Rows are points. Each copy is the shape, with its points in the same order, turned, moved and blurred by noise. Say if it was mirrored as well.
In the rows, 128 means zero.

Shape, 7 rows:
[[100 157]
 [ 96 125]
 [ 86  73]
 [132 171]
 [159 106]
 [188 144]
 [111 177]]
Copy 1 (7 x 2):
[[ 89 135]
 [117 120]
 [168  95]
 [ 87 166]
 [160 176]
 [130 213]
 [ 78 148]]
Copy 1 is: only turned
Copy 2 (7 x 2):
[[107 155]
 [ 96 125]
 [ 62  91]
 [142 162]
 [146  89]
 [180 107]
 [130 166]]
Copy 2 is: only turned
Copy 3, 7 rows:
[[104 104]
 [120  86]
 [168  45]
 [ 95 135]
 [168 132]
 [147 179]
 [ 83 126]]
Copy 3 is: only turned

Shape, 8 rows:
[[ 74  93 182 140]
 [ 92 132 140 122]
 [143 159  91 135]
 [ 74  69  78 159]
 [ 99 125 140 104]
 [134  60 172 100]
 [146 186  88 104]
 [125 150  79 165]]
Copy 1, 8 rows:
[[ 44 102 115 110]
 [ 93 145 106 121]
 [151 162 118 171]
 [ 80 104  48 192]
 [107 132  98 110]
 [110  56 114  99]
 [173 186 114 147]
 [124 164 110 197]]
Copy 1 is: only turned
Copy 2 (8 x 4):
[[145  80 181 165]
 [128  95 132 134]
 [135 151  87 105]
 [114 130 103 214]
 [112 102 142 125]
 [107 141 208 145]
 [118 139  77  68]
 [152 146  72 134]]
Copy 2 is: mirrored

Shape (13 x 8):
[[ 91 180 104 159 161 137 121 103]
 [ 83 104 178  94 114 155 130 136]
 [147  96 161 124  99  97 208 160]
 [ 44 142 116 188 113 176  57 151]
 [103 142 117  53 173  65 129 125]
 [129 115 123  66  62  55 133  84]
 [108 153 131 165 187 100 159 118]
 [122 162  87  87 136  84 135 132]
 [162 136  97 121  68 130 150 133]
 [150 108 147 104 155 144  64 163]
 [112 128 104 109 143  96 103 146]
 [ 55  90 166 160 141 100 164  90]
 [101 162 183 154 145  71 132 158]]
Copy 1:
[[102 150 132 158 179 149 131  76]
 [136  84 134 135 114 182  82 143]
 [169 147 175 167  48 126 104 151]
 [ 55 100  79 186 182 152  56 105]
 [156 138 156  54 135 116 100  88]
 [123 122 114  67  44 104 151 114]
 [130 149 191 168 160 123 124  80]
 [140 180 129  92 130 120 114  88]
 [126 181  93 150  85 134 134 149]
 [114 126 137 111 175 125  82 193]
 [122 142 129 108 146 103  85 115]
 [136  59 171 176 114 129 126  76]
 [ 85 136 209 141 119 128  77  99]]
Copy 1 is: mirrored
Copy 2, 13 rows:
[[ 89 173 136 170 191 142 136 134]
 [ 79 106 108  91 128 107 118  93]
 [180 130  87  74 140  69 159 131]
 [ 91 139 121 192 176 163  46  76]
 [ 62 106  78 158 153  82 184 182]
 [127  90 116 172  87  61 206 114]
 [117 151 118 133 227 116 157 156]
 [103 147  88 176 136 103 173 173]
 [171 156 115 148  91 122 148 135]
 [ 96  77 120 128 128 141  88 178]
 [102 107  89 168 148 115 133 156]
 [115 104 113 117 220  99 164  67]
 [112 130 126 133 197  47 109 152]]
Copy 2 is: mirrored
Copy 3 (13 x 8):
[[156 120 117  64 155 132 175 116]
 [ 94 166 131 127 102 142 143 171]
 [122  96  97 196 100  89 157 174]
 [197 164 140  56 156 200 138 183]
 [ 90 114  91  64  99  61 113 125]
 [119  97 171 147  72  72  83  98]
 [142 106  96  88 174  87 182 144]
 [139  95  92  84  91  85 125 108]
 [165  99 103 170  82 136 126 103]
 [125 189  58 115 139 138  80 142]
 [138 119  98  85 121  99 101 144]
 [ 97 106 175 117 172 104 164 189]
 [161 162 115 110 141  54 167 175]]
Copy 3 is: mirrored

Shape (16 x 11):
[[123 106 113 115 101 157 178 105 151 162  97]
 [132 130 121 120 121 141 154 125 167  83  78]
 [ 89 128 210 159 161 122 138 147 124  71 183]
 [155 118 150   7 141 129 124 145 162  94 162]
 [144 126 109 142  92 115 151 175 142 148  86]
 [ 95  88  76 132 139 127 132 119 154 138  88]
 [181 117 144  42 165  95 125 131 120  66 158]
 [161  85  48 110  95 120 134 121 168 161  76]
 [105 151 217 166 121 142  75 126  92  99 118]
 [141 119 148  42 166 101 150 143 104 110 133]
 [163 129  77 119 110 146 149 113 121 138 123]
 [170 140 150  54 176 112 152 118 125  85 152]
 [ 78 137 186 123 103  86 136 112 109  66 137]
 [120 143  87 122 120 151 142 144 134 148  55]
 [104 161  64  98  96 146 128 152 142 119 109]
 [116  94  98 119  90 178 151 159 106  98  90]]
Copy 1:
[[ 73  97 124 123 127 148 187 118 132  95  87]
 [132 116 145 106 111 154 143 132 160  68  83]
 [125 126 193 150 132  99  71  95 152  89 195]
 [150 107 153  50 179 110 155 185 184 125 160]
 [ 99 132  93 148  81 145 148 148 158 114  93]
 [115  69 123 122 113 157 140  93 154 135  70]
 [188 120 163  80 175  88 124 190 142 125 140]
 [117  71  61 108 112 142 178 137 149 127  46]
 [114 146 146 125  95 179  63 113 102  95 199]
 [136 125 182  94 162 110 140 181 141 162 128]
 [143 109  96 141 140 145 185 132 125 107 102]
 [167 144 171  96 186 104 134 170 140 113 127]
 [138 134 191  96  75 108 112 104 115 101 167]
 [111 123 118 131 102 197 162 127 155 126  69]
 [152 119 116 116  97 177 190 112 184 131 116]
 [126  68 143 152  82 182 174 153 152 100 120]]
Copy 1 is: mirrored
Copy 2:
[[118 152 124 148 161 162 182 111 134 175 119]
 [137 115  98 165 178 142 181 151 131 108 110]
 [128  67 185  88 168 130 102 156  89  53 137]
 [139 173 101 116 207 134 113  85 187  44 154]
 [100 128 123 171 146 102 184 160 147 149 159]
 [104 144  93 144 125 100 168 118 120 142  86]
 [165 163 118 145 204  93 120  90 138  36 160]
 [110 159  77 189 131  95 197  85 164 167 120]
 [120  84 201 163 173 131  63 184 114 108 104]
 [140 197 134 122 204 108 129 112 121  71 151]
 [142 154 112 182 129 133 156 104 127 139 160]
 [188 165 124 128 202 118 125 103 128  54 161]
 [117 121 210 149 171 128 146 148 111  49 102]
 [118 173  95 173 140 129 163 172 134 158 114]
 [107 162  93 177 103 157 162 151 154 101 129]
 [ 69 135  89 194 159 154 149 142 100 122 135]]
Copy 2 is: mirrored
Copy 3 (16 x 11):
[[132 170 132 112 154 170 181 127 159 177 123]
 [143 140 145  90 114 152 170  77 140 137 121]
 [107  77 164 140 101  53 168 139 105 100 152]
 [180  60 198  70 196 123 133 102 165 132 145]
 [141 121 100 103  92 173 138 128 160 172 113]
 [118 160 107 110 158 161 145 111 142 133  74]
 [194  41 149  80 190 118 141  91 127 107 161]
 [141 161  86  91 163 213 128  96 192 160 100]
 [121 139 161 137  85 101 109 152  66 105 188]
 [192  67 147  84 182 125 155 135 114 139 127]
 [135 140  85  89 163 149 141 103 153 173 149]
 [198  65 153 100 183 105 159  90 124 134 157]
 [152 122 147  92  99  94 174 162 117  73 159]
 [144 168 116  84 120 166 131 106 124 188  95]
 [131 154 118  41 124 122 116 108 157 172 107]
 [ 88 129 123  54 128 176 166 121 113 166 124]]
Copy 3 is: mirrored

Shape (15 x 12):
[[164 141 146 132 125 111 129  96  99  84  86  78]
 [171  84 185 115 158 112 100 162 137 134 194 190]
 [ 85 166 173 104 120 129 166  66 128  49 135  38]
 [163 143 139 136 107 157 153 141 142 167  93  62]
 [ 84 107  99 184 130 180 141 142 125 157 139 199]
 [ 91 131  97  88 177 142  63 110 198 125 140 124]
 [107 117  81 115 151 102 131 114 186 145 130 172]
 [128 148 156 114  87  90 112  77 106 130  95 151]
 [153 130 106 158 123 136 157 111 175  57 126  98]
 [106  77 168 102 102 128  96 116 133  82 150 120]
 [105 131 101  82 165  55  93 100  81 130 166 164]
 [146 103 153 123 215 121 169 120 147 128  90 150]
 [ 90 128 150 133 195 145 115  43 116 134 204 142]
 [111 168 145 121 188 222 174 105 169  89 132 132]
 [143  62 124  72  89 121 119  95 121  85 146 171]]
Copy 1:
[[130 141 146 141 115 112 206  99 136 127 173  74]
 [ 95  51  93 118 154 115  90 138 193 115 175 168]
 [155 204 187 130  85 132 196  90 116  66 200 132]
 [113 152 165  90 128 130 178 167 100 188 162 108]
 [120  71 106  94 128 158 120 189  82 103  76 143]
 [133 152 190 136 121 113  82 102 164 126  75 151]
 [153 113 137 105 132  63  97 150 132 116  76 133]
 [ 97 111 113 143  70  98 156  91  91 133 153 108]
 [171 164 118 116 125 123 184 155 162 106 122 106]
 [113 103 159 114  56 147 124 122 185  90 164 137]
 [145  82 137 154 131 103  63  67 109  86 150  98]
 [147  72 168  98 188  73 180 135 123 105 130 159]
 [178 106 137 159 133 164 101  90  96  93 149 220]
 [141 180 155  73 172 152 194 124 129  72  95 193]
 [149  70 106  73  57 122 116  76 180 113 135 117]]
Copy 1 is: mirrored
Copy 2 (15 x 12):
[[136 134 120 119  93  87 122 112 168  77 111  78]
 [205  70 164 125 128 150  81 187  96 100  87 183]
 [125 133  85  32  83 116  89  89 177  68 189  87]
 [129 191 134 161 108 166 121 111 170 121 129 113]
 [ 80 111 153 141 160 126 137 133  65 147 144 187]
 [124 106  57  84 190 150  96 159 155 156  93 145]
 [118 106 113 111 154 103 110 156 160 172 117 196]
 [155 139 120 112  72  69  95 126 122 158 105 105]
 [ 75 101 106 127  93 123  96 135 178  76 144 137]
 [148  65 126  86 120 136  80 158 118 122 139  87]
 [208  89  81  88 155  42 128 149 133 142 123 165]
 [131 133 188  83 143 113 142 147 176  99  81 175]
 [157  94  95  49 168 121  98  64  94  97 104 189]
 [ 64 152 103  54 110 175 145 125 126  70 124 170]
 [157  34 124 101  81 119 131 153 131 156 119 119]]
Copy 2 is: only turned
Copy 3, 15 rows:
[[164 145 133 113 126 125  77 163 126 104 143  78]
 [144  63 164  67 176  70 124 129 170 218 145 150]
 [136 155 201 139 120 165 158 199 117  86 153  47]
 [150 134  94 141  64 145 107 154 165 160 110  96]
 [124  80 126 142 155 162 143  75 140 150  86 201]
 [ 49  43 149 155 139 135 105 176 167 132 169 142]
 [ 62  55  96 119 144 123 139 123 122 136 150 146]
 [134 111 146 127 124  98  86 148  54 140 127 115]
 [168  97 102 125 140 141 155 166 156  80 159 109]
 [139  66 205 100 131  99 125 167 142 118 112 118]
 [ 62 108 182  75 152  97  83  98  97 139 190 145]
 [ 98 107  92  84 200 148 110 143 156 168 115  87]
 [109  71 210 125 179 199 117 113 121 175 183 116]
 [120 122 129 144 181 220 161 203 164 155 131 141]
 [138  53 168  41 126 103 119 168 101 114 124 153]]
Copy 3 is: mirrored

Shape:
[[146 119 171  82  96  65 108  89  96 117 167 152]
 [112  62 100 108 119 156 144 175 115 103  92 137]
 [126 138  99 116  44  96 139 138 123  95 123 126]
 [114  59 128 172 154  60 126  83 122 118  95 108]
 [116 152 161 135 157 119  85 166 122 152 218 150]
 [123 146  94 142 134  88 172 101 135  43 128  44]
 [ 74  75  92 104 171 142 132 160 135 139  46  73]
 [159 112 112  80 149 124  74 147 153 134  92 125]
 [132 177 158 119 106  89 133 147 113 100 108 129]
 [105 141 131 139 161 180 130 176  69  99 140 103]
 [164 179 101  81 148 125 200 127 116  92 150 145]
 [146 184  91 152 153 148  87 127 180 144 131 119]
 [101 152 203 143 142 121 202 160 169  87 115 160]
 [108  70 161 212 166 177 111 136 134 176  75 121]
 [144 134 147 112 154 151  66 154 183  82 106  89]
 [ 99  91 158 108 108 152 166  74 154  83 130 102]
 [ 91 114 105 140 163 147  96  72 186  97  91 147]]
Copy 1, 17 rows:
[[123 100 108 101 153 174  87 162 190 104 144 110]
 [ 97 148  73 123 146 112 162 155  48 105 152 107]
 [107 177 111  72 143 135 166 196 151  90 138 123]
 [ 81 144 138 147 190  90 138  93 154 129 123  61]
 [187 155 143 128  88 132  44 128 125 111 137 145]
 [ 72 158 145  91 173  55 136 165 147  57  54 116]
 [ 69 133  78 158 113  29 179  99  82  93 150 106]
 [102 110 119 111  69  93 122 156 106 103 174  72]
 [ 91 144 118  84 128  99 104 179 160 134 136 151]
 [130 128 138 154 135  74 116 160  62 105 119 179]
 [139  94 103  38 130  99 130 179 110 114  68 137]
 [137 155 185  92  43  83 139 145 120 114 111 104]
 [ 68 170  83  82 121 121  83 132 107 177  64 163]
 [ 81 154 167 172 110 106 150  59  69 173 151 119]
 [ 64 144 151 138  59  85  91 172 100  86 122  96]
 [ 63 133 101 140 137 158 150 133 126  81  61 122]
 [ 95 148 125 164  74 100 163 139 129 135  79  56]]
Copy 1 is: only turned
Copy 2:
[[144 128 155 173 118 134 167  87 121 154  80 178]
 [ 81 128 120 105 204 123 103 110 137 196 144  92]
 [108  76 176 120 121 152 101 113  86 174 121 129]
 [218 154 157 137 159 134 130  90 140 158 130  72]
 [119 140 138 127 151  46 169 149 102  86  73 147]
 [157  68 236  89 160 171 137 134 152 132 131  77]
 [114 160 150  62 166 105  83  88 186 172 184  62]
 [ 93 148 120 107 133 119 154  59 122 115 171 106]
 [137  68 164 139 116 103 126 122 129 145 150 153]
 [ 84  71 141 111 189  61 132 144 184 136 100  90]
 [ 79  87 154 148 143 174 146 181 163 106 144 139]
 [110 111 132  71  97 108 152 142 103  83 142  58]
 [158  91 138 111 159 101 178 204 126 181 189 153]
 [193 139  56  72 162  61 123 125 149 164 131  49]
 [108  99 151  51 140  91 195  82 126 127 169  87]
 [145 122 160  84 139 163 180 142 158 222 114 106]
 [133 145 144 112 110 114 179 129 118 171 158  22]]
Copy 2 is: mirrored

Shape, 16 rows:
[[ 66 149 159 171 150 147 104 173 102  96 131 113]
 [177 133 153  86  95 123 164 182 149  62 142  63]
 [ 75  80 113 171  79 129 121 192 105 163 196 115]
 [123 116  71 181 172 142 128  77 195  95 104 125]
 [163  99  72 127 101  92 114 139 178 137 127 117]
 [155  82 177 158  92 139  87  91 155 158 158  76]
 [126 120 171 133 119 102 166  86 138  52 152 140]
 [116  89  97  95 185 159 170 175 102 142 129 146]
 [ 99 146 165 100 147 192 148 120 197 126  90 161]
 [ 99  73 116 182  93  81 170 182 159 140  95 116]
 [107 189 165 104 191  88 118 152 186 107 150  93]
 [174 113 189 161 139 160 175 129 143  82  90 148]
 [146 119 139  88 186 129 160 118  82 161 102 114]
 [ 82 170 106 179 154 144 177 143 120 154 140 126]
 [123 172  92 177 179 135  71 141 125  66  99 162]
 [169 104 165 105  86 126 131  77 186  86  95  86]]
Copy 1:
[[ 67 163 176  92  80 132 121 119  87  97 129 179]
 [161 183  97 158 151 179 148 100  89  60 165 128]
 [ 71 133 167  59  98 168 209 163 120 128 195 135]
 [122 179 137 132 134  71 174  70 173 172  79 166]
 [151 139  82 118 119 117 187 109 147 156 151 105]
 [177 152 177 134 121 118 196 135  69 183 179 163]
 [148 118 149 152 161 107 157 107 133  66 141 209]
 [103 155 139  87 154 167  95 174 177 136 113 114]
 [181 179 148 117  89 156  98 111 166 145 104 214]
 [143 151 147  77  82 128 225 152 153  80 110 114]
 [161 156 152  85 110 114  79  30 106  94 155 137]
 [158 175 170 197 114 124 137 151 140  91 107 172]
 [144 108 159 118 156 155  82 147 110 144  90 113]
 [ 81 127 201 102 101 166 141  85 160 130  99 138]
 [ 51 156 116 145  75  64 106  81 129 136 105 156]
 [212 160 101 161 141 118 177 105  92 129 122 188]]
Copy 1 is: mirrored
Copy 2:
[[ 81 197 132 145 142 121 113 155 135  99 114  85]
 [161 142 111 112 131 116 217 113  41  79 128  93]
 [ 81 202 127 179  80 147 126 158  82 128 107 189]
 [156 104  90 138 159 141 135  94 215 108 146 154]
 [164 112  95 116 102 147 156  80 114 122  93 175]
 [ 96  89 163 200 119  95 154  78 101 127  98 152]
 [105 122 136  88 122  64 176 120 134  72 171 133]
 [124 126 122 105 141 187 168 223 127 111 108 149]
 [177 118 210 111 185 142 127 143 154  79 135 123]
 [101 192 118 106 161 157 169  93 110 117  96 209]
 [125 116 124  83 156 148  94 106  90 116 163  59]
 [133 117 146 115 205  68 182 148 132  61 107 141]
 [112  85 144  90 149 139 186 191 131 158  93 109]
 [136 184 120 122 165 121 116 175 147 166 145 146]
 [141 148  75 105 136 109  93 138 196  79  82  83]
 [152  86 171 123 135  95 209  54 127  86 118 126]]
Copy 2 is: mirrored
